Each row is a point. Two turns around zero, p and q, are shown by what they do to some points. Where does a point land after both, in the order given? Backwards means that the second turn is done in reverse. Each puzzle has new turns, and all numbers are rounded.

Turn p:
[-1.21  1.68 -2.96] -> [-0.73  1.90 -2.98]
[ 0.14 -1.75  0.22] -> [-0.36 -1.71  0.26]
[ 1.75 -0.65  1.51] -> [ 1.52 -1.09  1.51]
[ 1.32 -0.06  2.33] -> [ 1.29 -0.39  2.32]
[-1.06 -0.95  1.31] -> [-1.26 -0.59  1.34]
[-0.95  1.73 -2.41] -> [-0.46  1.88 -2.44]
Turn q:
[ 0.54 -1.13 -2.24] -> [-0.23 -0.33 -2.53]
[-1.98  1.22  0.35] -> [-1.78  0.76  1.34]
[ 0.96 -2.40  1.43] -> [ 1.49 -2.55  0.18]
[-0.99  0.22  0.92] -> [-0.62 -0.21  1.21]
[ 2.93  1.35 -2.04] -> [ 1.98  2.30 -2.31]
[-1.46  0.74  1.58] -> [-0.84  0.02  2.11]
Where do these land?
p, then q: [-0.43  0.40  1.53] -> [0.25 0.01 1.62]
q, then p: [ 0.72  1.61 -2.40] -> [ 0.42  2.27 -1.89]
p, then q: [ 1.87 -2.74  0.09] -> [ 1.12 -2.87 -1.24]
q, then p: [-2.16  0.72  0.78] -> [-1.64  0.66  1.63]

Turn p:
[ 0.64  3.48  0.31 -0.31 -1.03  3.06] -> [1.26 2.76 0.21 0.00 1.28 3.50]
[-0.63 -2.29 -0.39  1.57 -1.27 -0.10] -> [-0.98 -1.32 -0.32  2.27 -1.33 -0.38]
[-0.10  1.76  1.44 -0.21 -1.28 -1.36] -> [-0.07  2.62  0.58 -0.44 -0.92 -0.67]
[-1.12 -1.91 -2.43 -0.31  1.13 -0.95] -> [-1.56 -2.52 -1.79 -0.58  0.17 -0.86]
[ 2.72  1.67  1.48 -2.60 -0.54 -0.31] -> [ 3.07  1.71  0.65 -2.34 -1.08  0.31]
[-1.57 -0.50  0.52 -0.49  1.74  1.53] -> [-1.14 -1.33  1.52 -0.62  1.35  1.00]
[ 0.06 -2.21 -0.93  2.35  1.25 -1.87] -> [-0.59 -1.93 -0.85  1.71  0.53 -2.89]
Turn q:
[-1.79  2.28 -1.93 -0.09  0.20 -0.04] -> [-0.33  2.92 -1.67  0.85 -0.16  0.02]
[ 1.04 -3.64 -0.13  1.93  1.09 -0.57] -> [-0.27 -3.95 -0.66  0.90  1.60  0.32]
[-2.27  3.31 -0.24 -0.25 -2.77  1.67] -> [-0.37  3.54  0.09  0.67 -3.59  0.84]
[ 1.95 -0.37  0.00  1.47  0.05 -1.56] -> [ 1.48 -1.68 -0.28  0.74  0.37 -1.66]
[ 2.19 -1.96  0.90  0.47  1.90  0.79] -> [ 1.38 -2.48  0.79 -0.59  1.95  1.03]
[-1.32  1.77  1.61 -0.86  0.29 -0.06] -> [-0.53  2.12  1.85  0.18  0.01 -0.20]
[ 2.90 -1.71  0.62 -1.61  1.44  1.27] -> [ 1.54 -1.88  0.75 -2.81  1.59  1.05]
[-2.95  1.80 -0.37  0.21 -1.26 -0.13] -> [-1.67  2.50 -0.28  1.47 -1.56 -0.07]
[ 0.26 -1.48 -0.47 -1.28 -0.92 -1.38] -> [-1.22 -1.09 -0.62 -1.42 -0.20 -1.32]
Where do these land?
p, then q backwards: [ 1.12  1.46 -0.85 -0.97 -0.06  0.16] -> [ 0.86  0.78 -1.35 -0.83  0.59  0.92]
p, then q backwards: [ 1.39 -0.77 -2.41 -0.99 -3.72  0.25] -> [ 0.11  0.42 -3.00  1.53 -2.63  2.18]
q, then p: [-1.10 -0.45  3.56 -0.81  1.40  1.56] -> [-0.09  0.32  4.21 -0.05  0.70  0.92]
p, then q: [ 1.39  0.88  4.08 -0.18 -0.31 -0.52] -> [ 1.91  0.35  3.34 -0.17 -0.89 -2.00]
p, then q: [-1.92  0.98  0.36  1.86  1.23 -0.12] -> [-0.87  1.24  0.70  1.93  1.80  0.08]
p, then q backwards: [ 0.89 -0.82 -2.60  1.33  0.34 -0.08] -> [ 0.51 -1.02 -2.19  1.72  0.53 -0.88]
p, then q: [-1.77 -1.27 -2.14 -0.24  1.11 -1.26] -> [-2.91 -0.20 -1.70 -0.12  0.89 -0.07]

Turn p:
[-1.75 -0.44 -1.67 -1.75 -2.43  0.21 -0.72  1.64  1.53] -> [-1.37 -1.04 -1.51 -0.43 -2.28  0.79  0.58  2.06  2.18]
[-1.64  1.59  1.82  0.08 -1.02 -2.08 -1.75 -0.51  0.22] -> [-0.67 -0.02  1.83  0.01 -2.67 -1.42 -2.07 -0.16  0.09]
[-2.00  0.99 -0.09 -2.50 -0.51 -0.45  1.40  1.92  0.44] -> [-2.20  1.33 -0.33 -1.04 -1.81 -0.40  1.61  1.92  0.12]
[ 1.22 -2.13 -1.27  0.07  0.70  0.31  0.90 -2.75 -2.89] -> [ 1.52 -0.36 -2.34 -1.32  1.36  0.69  0.14 -3.11 -1.81]
[-1.61 -2.36  1.09  2.29 -0.50 -2.54 -1.13  0.15  1.42] -> [ 0.80 -3.26  1.59  0.17 -1.28 -2.62  0.36 -0.79  1.24]
[-1.42 -0.93 -0.98  2.40  2.05  2.60 -1.76 -0.42 -0.09] -> [-2.02 -2.41 -0.43  1.57  2.93  0.05 -1.00 -1.24  0.41]
[-0.26  0.78 -0.89  2.04  1.35  1.87 -0.52 -2.70  2.12] -> [-0.87  0.02  1.09  0.96  2.37  1.04 -1.10 -2.44  2.51]
[ 2.42  1.89  1.22  1.97  0.12 -0.60  1.93  1.68 -2.47] -> [ 1.87  2.00  0.77  2.84  0.12 -0.30  1.05  0.27 -3.22]
[ 1.21 -0.77 -0.51 -2.65  0.82  0.51  0.18  1.88  1.57] -> [ 0.26  0.62 -0.76 -1.68  1.19  0.15  0.86  3.05  0.97]
[ 2.14  0.57  2.14 -2.82 -2.07  0.13  2.04 -0.74 -2.04] -> [ 1.73  2.13  0.41 -2.18 -1.71  2.49  0.46  0.54 -2.92]
[ 1.69  0.79 -0.85  0.85  1.50  0.06 -0.56 -0.15  0.18] -> [ 0.95  0.98 -0.32  1.07  1.81 -0.46 -0.88 -0.08  0.41]
Turn q:
[-0.30  1.15 -0.95  2.48  0.77 -2.53 -0.86  0.72 -0.12] -> [-0.88  0.95 -0.77  2.32  1.53 -2.01 -0.49  0.64 -1.42]
[-0.36 -0.31 -2.49  0.26 -0.77 -1.39 -2.83  1.46  1.27] -> [-1.05  0.49 -2.02 -1.01  1.03 -1.48 -2.60  1.82 -1.00]
[ 0.43 -0.18 -1.73 -0.27  2.25 -1.68 -0.77 -0.01  0.41] -> [ 0.87  0.40 -1.65 -0.43  2.21 -1.39  0.64  0.48 -0.81]
[-1.18  0.58 -0.25 -2.80 -1.72  0.06  1.40  1.97  0.00] -> [-1.46  1.12  0.48 -2.43 -2.34  0.49  1.15  1.15 -0.77]
[ 1.57  0.17  0.80  1.47  0.84  3.22  1.70 -1.00  1.09] -> [ 1.07  0.08  0.02  1.59 -0.03  2.09  0.65 -0.62  3.55]
[ 3.80  0.88  2.09  0.59  0.46  2.93  0.51 -1.49 -1.01] -> [ 3.55  0.24  1.09  2.02 -0.50  3.30 -0.19 -0.99  1.49]
[ 2.49 -0.96  3.85  1.48  1.16  1.28  0.81 -1.16  0.79] -> [ 2.99 -0.70  2.83  1.91  0.26  0.34  0.07 -0.60  2.86]
[-1.57 -1.87 -0.56 -1.47 -1.95  0.21  1.53  0.41 -1.89] -> [-1.43 -2.35 -0.04 -1.38 -2.40  0.51  1.21  0.37 -1.13]
[-4.00 -0.28  0.30 -2.33 -0.89  0.60 -0.32  1.00 -1.67] -> [-3.28 -1.01  1.44 -2.76 -0.40  1.00  0.65 -0.44 -1.84]
[-0.89  0.81 -1.06  0.58 -0.15 -2.70 -1.18 -1.90  1.13] -> [-0.39  0.77 -1.37  0.16  0.64 -2.85 -1.10 -1.82 -0.92]
Where do these land?
q, then p: [ 0.69  1.19 -2.49  1.29 -2.07  1.40  1.42  0.78 -2.40] -> [-1.32 -1.63 -1.93  3.01 -0.58  2.31  1.04 -0.66  0.01]
q, then p backwards: [-0.77  2.33  0.52  1.69 -0.75  1.32 -0.19  0.13 -1.06] -> [-0.67  2.53  0.01  1.11 -0.62  1.90  0.19 -0.55 -0.48]
q, then p: [-0.09  1.36  1.92 -0.06 -1.45  0.65 -2.50  2.13 -1.89] -> [-1.51 -1.45  1.10  0.85  0.03  0.75 -2.27  1.31 -2.95]
p, then q: [ 2.14  1.13  1.77 -1.68  2.27 -0.66 -1.99 -2.09  0.75] -> [ 2.18  2.24  1.65 -1.64  2.37  0.39 -1.51 -0.36 -1.71]
p, then q: [ 1.31 -0.50 -0.72  0.03 -0.57  0.16  0.73 -2.03  2.71] -> [ 1.75  1.50 -0.05 -0.97 -0.03  0.18 -0.18 -0.71  2.83]
q, then p backwards: [-0.90 -0.44 -1.14  0.25 -0.18  1.53  1.79 -1.66 -0.47] -> [-1.55 -1.12 -1.81  0.59 -1.37  0.72  0.85 -0.72  0.04]
p, then q: [-1.56 -1.84  0.40 -2.43  1.37 -0.95 -2.62 -0.01  2.74] -> [ 0.05  0.41  0.94 -4.28  0.71 -2.55 -0.39  1.58 -0.05]
p, then q: [ 0.51 -0.58 -0.54 -2.44  1.08  1.22  1.96  1.53  1.29] -> [-0.88  1.92  0.03 -1.19  0.09  0.86  2.93  1.36  0.54]
p, then q: [-2.40  2.35 -1.02  2.51  0.85 -1.49 -2.51  0.80  1.10] -> [-2.02 -0.11  0.44  1.48  1.15 -3.90 -2.54 -0.40  0.16]
p, then q: [ 1.01 -2.34 -0.92  2.12 -0.26  0.84  2.10  0.47 -1.89] -> [ 1.33 -2.12 -1.83  1.97 -0.38  0.83  2.47 -0.19  0.62]
p, then q: [-0.96 -1.02 -0.33 -2.50  1.24 -3.01 -0.61 -0.44  1.25] -> [ 0.68  1.75 -0.34 -2.87 -1.02 -2.48  0.05  0.34 -1.37]
p, then q: [ 1.01 -1.66  2.57  1.22 -1.53 -1.02  2.43  0.38 -2.13] -> [ 2.20 -1.89  0.94  1.79 -2.81  1.41  1.48 -0.15 -1.11]
